Each row of a before or after table is a point. One or more steps were done to the points. Then noise was added and the rows were shuffled. The steps act on how far a point lies along the listed directions, d1 being the first. Write out the steps. A step turns or swaps two directions, mirrors them in a line or flattens them onto one, adds a multiple of one to another, or multiplies one. Angles are multiples of 10 degrees, from the lower direction toward the higher: turns from -170 to 170, lines from 10 to 170 but not 90. Use the fewest steps. Two steps may share a direction if one is a turn and the other turns, adds or multiplies; they go together, in the order done. Otherwise the lowest direction goes first.

Directions:
(1): [ 11 -36 -46]
(2): [52 27 -9]
(3): [ 26 -39  36]
Before:
[[-21   3  35]
 [ 38  16 -42]
 [ 21  89 -14]
 [ 57  24 -46]
 [ -1  10 -17]
 [  8   0  35]
 [ -5 -33 -39]
 [ 42  -1 -47]
 [ 47  45 -28]
 [ 50  31  15]
 [ -8  21  30]
 [-19 -36 -48]]
After, 12 rows:
[[-30  20 -33]
 [ 21 -30   8]
 [ 12 -19  29]
 [ 59   8   5]
 [ -1  19   1]
 [ 19  46 -37]
 [ 50  50   3]
 [ -4 -32  29]
 [ 26  46 -22]
 [-46  25 -33]
 [ 42  61 -27]
 [ 48  58  55]]
Steps: turn d1 and d3 by -70 degrees

Directions:
(1): [-60 -16 -43  15 -16  29]
(2): [-20  79  -2   8 -12 -12]
(3): [ 44  21 -42  -6  12  51]
Before (9 x 6):
[[  6 -22  31   1   0 -24]
 [ 29   1  14  -3  12   3]
 [ 18 -35 -32 -17   3  41]
 [-20  23 -11  -7 -13 -17]
 [ 55 -26  13   0  23  -3]
 [ 10   7 -32  16  -9  22]
 [ 21  34   3   5  -9   2]
 [-11  36   3  20   5  -8]
 [ 32  20 -11  -3   9  31]]
After:
[[-11  37   4  20   6  -8]
 [-20   1 -53  23 -17  34]
 [123  -7  61 -17  41 -35]
 [ 40 -13  56  -7   9 -40]
 [-11 -42 -56  -7  -5  53]
 [-36  16 -21  -3 -17 -10]
 [ 51  25   5  -6  14  23]
 [ 73  12  45 -12  24 -17]
 [ 52  44  23  -2  -2 -11]]
Steps: multiply d1 by 3

Directions:
(1): [  7   1   4 -75  12  34  49  22 -25]
(2): [ 11 -50  11  41  48   0  40 -24 -40]
(3): [-41  -1  24   9 -40  41 -28  -9 -64]
(4): [ -1 -45 -54  11  -7  65  -8   6  32]
Before:
[[-21 -43  15 -15  24  58  28   9 -73]
 [-11  22  33 -41  -7 -54 -13   9 -16]
 [ 27 -22 -22  21  10   2  -7  22  26]
 [  3 -30  51 -23  57  -6  81  -6 -68]
 [-29  17  17   3 -58  14 -39 -20  -8]
 [ 33 -20 -24 -22  12  23  17  12  30]
 [ 36  23 -18 -41  -1 -18  18  45  12]
 [ 19 -82 -26  48  36  32  39  -8   7]
 [-22  -7 -16 -21 -41  72 -18  22  17]
 [  8 -22  23 -38  59   0 102 -19 -52]
 [-17 -14 -13 -73  12  73  15   1 -34]]
After, 11 rows:
[[   6   22  -15  -16  -34  -14  -22   -3   63]
 [   1   10   27   -8   10  -76  -13    1    4]
 [  12    4  -22  -52   -6   37   20   34   55]
 [ -40   24   61  -34   -9    3   41  -23 -101]
 [  41   -2    2   -6   32  -33   42   24  -22]
 [ -45   23   78  -27  -20    0    8   -4  -95]
 [  18  -39  -13   21   12   24    4   17   -8]
 [ -37   29   23  -64  -30   38  -19   34  -45]
 [ -26  -54   -2   11  -25   82    8    1  -53]
 [  -8   27    4 -103   12   28   18   11  -16]
 [  26  -30   -1  -18   19   29   33    2  -16]]
Steps: turn d1 and d4 by -30 degrees; turn d2 and d3 by 80 degrees

Directions:
(1): [-50  31  21  16  -2 -25 -17  57 -12 -51 -68   7  17  18]
(2): [ 17  96  23 -10   2 -49  40 -32  -9  18   8  12 -15  18]
(3): [-22   8 -22  18  42  67  34 -48 -17 -37 -19  50 -10  24]
(4): [ -1 -53  51 -14 -17 -14  74  -5 -61  -1  -8 -11  30  10]
(5): [ 34  18  37 -45  45  28   3  35  30 -16  24  29  68 -14]
Before (9 x 14):
[[  4  85  -1 -14  -5 -37 -52  42  24  14  -8 -13  15  -8]
 [  0 -98  39  -2 -54 -18  89 -12 -85   0   2 -23  -3  20]
 [ 32 -27  32 -39 -10   4   5  18  15  38  43  15  38 -34]
 [ 21  38  43 -29   9 -46   5  10   7  -7 -36   7  14  23]
 [-11 -50 -63  -3 -13  59  24 -63   3  25   4  -9 -31 -13]
 [ 13  82  71 -55  45 -31  16  38  10 -21   3  10  60  16]
 [-15 -49 -21   7 -33  38  34 -19 -36  -7   5  -6  13   4]
 [-11 -34  19 -17  24  54  58 -16  -3 -42 -12  44  42   7]
 [-44 -11  27 -22 -60 -57 -30  68  -8 -23 -47 -28  11   0]]
After (9 x 14):
[[ -26   10    0  -34  -10   -5  -42   84   44  -19  -43  -16   50  -27]
 [   3  -78   61  -18  -52  -42   63   41  -63  -10   -4  -25   29   11]
 [  -8  -23    3  -13  -29   11   -3   43   -2  -14    3   -9   51   -8]
 [   2  -29   24  -27   24   51   43    0   18  -34    1   43   52   -3]
 [   7  -55  -41  -14  -59    2    3  -55   -8   45   38  -27  -52  -14]
 [  28   -3   18  -16    4  -18   54  -69  -21   18  -12   12  -21   30]
 [  -1   41  -43   17  -10    1    4  -60  -14   41   14   -6  -42   10]
 [  -3   19   13   -7   37   29   99 -103  -55    3   15   23  -27   45]
 [ -55  -11   -6   29  -12   18   10  -10  -32  -19  -46   40  -20   11]]
Steps: multiply d1 by -1; add 0.7 times d2 to d4; swap d3 and d5

Directions:
(1): [-42 -22  70 -55 -39 -36 -10  27   3   7   4  16  42 -34  63  -9  43  12
   9 -10]
(2): [ 20  38 -30 -69  43  61 -30 -48  12 -11 -31  -3  26   5  26  -5  37  47
  16 -25]
(3): [-53  37 -16 -10 -35 -19   3  21   1  24  -2 -35 -34  39 -17  73  17  52
 -34 -50]
(4): [ 33  17  38 -29   5 -19  29 -10  73 -27 -55 -25 -32 -41 -16  58  12 -35
  -6  31]
Before (10 x 20):
[[ 19  57 -19 -72  42  29  35 -43  56 -13 -49 -22 -23   8   8  71  28  60
  -13 -25]
 [-50  17   7 -27 -54 -60  30  40  61   6 -40 -15 -54  11 -25  94  19  25
  -48 -21]
 [ 34   1 -35  78  48  16   8   1 -41  -3  30  21 -13  29 -69 -28 -64 -21
   -9  12]
 [  3  -9 -14   5  27  24 -13  26 -32  20  18  44  17   6  39 -51 -18 -16
    8 -11]
 [ 55  15   8 -14  19   4  32 -15  48 -23 -52 -20 -18 -14 -16  20  -5 -12
    4  18]
 [-17  31 -11 -62  19  28 -24 -23  25  17 -17  14   4  27  40  20  37  56
    6 -46]
 [ 42   2 -41   7  29  44   9 -26 -14  -4   0  -5   0  26   2   9 -18  12
    1   8]
 [ 39  11 -27  -7  44  29  16 -31  39 -37 -37 -14 -34  -6 -35  37 -12 -17
  -22  20]
 [-26 -15 -31   2 -13   7 -12   5 -15  20  22  -8 -15  30 -12  22  -7  22
  -18 -28]
 [-35  15  39 -33 -82 -59  26  29  29  17 -18 -44 -38 -25 -19  69   0  11
  -45 -15]]
After:
[[ -15   46  -62  -55    9   23   -6  -16   52   -3  -43   -4  -21   29
   -17   47   25   60  -30  -39]
 [  -6   -9    6   16    7   -7    2   43  -17   15   17   35   -6   -2
    31  -24  -22  -30   -1    1]
 [  -3   49  -39  -51  -17   20   -2  -23   12   11  -31  -48  -34    7
   -23   51    2   60  -30  -40]
 [  38   29  -74  101   54   15   19    1  -24   -1   17   -7  -61   53
  -109   23  -83  -14  -32    0]
 [ -21  -20   79 -111    1    6  -33  -14   27    4  -11   64   74  -43
   123  -48   71   19   50  -13]
 [  23  -16  -10   -5   21   22    8  -19   14  -25  -13    5  -10  -13
    -8    8  -14  -19  -14   20]
 [  30  -12   19   -2   -2  -12   26    2   16  -10  -26   -4    3  -13
    -3  -11   -8  -14   10   16]
 [  29  -23   -2    5   13   20   12  -12  -12    1    5    7   16    2
    23   -6  -12   -6    7   23]
 [  -2   -2  -32  -20   13   36  -15  -17    0    5    7  -15   -7   20
    -9   25    0   25   -3  -24]
 [   6   -2   69 -116   30    1   14  -27   33  -16  -23   37   78  -56
   105  -30   63   37   34   -5]]
Steps: add 1.5 times d2 to d1; turn d2 and d3 by -60 degrees; multiply d4 by 0.4
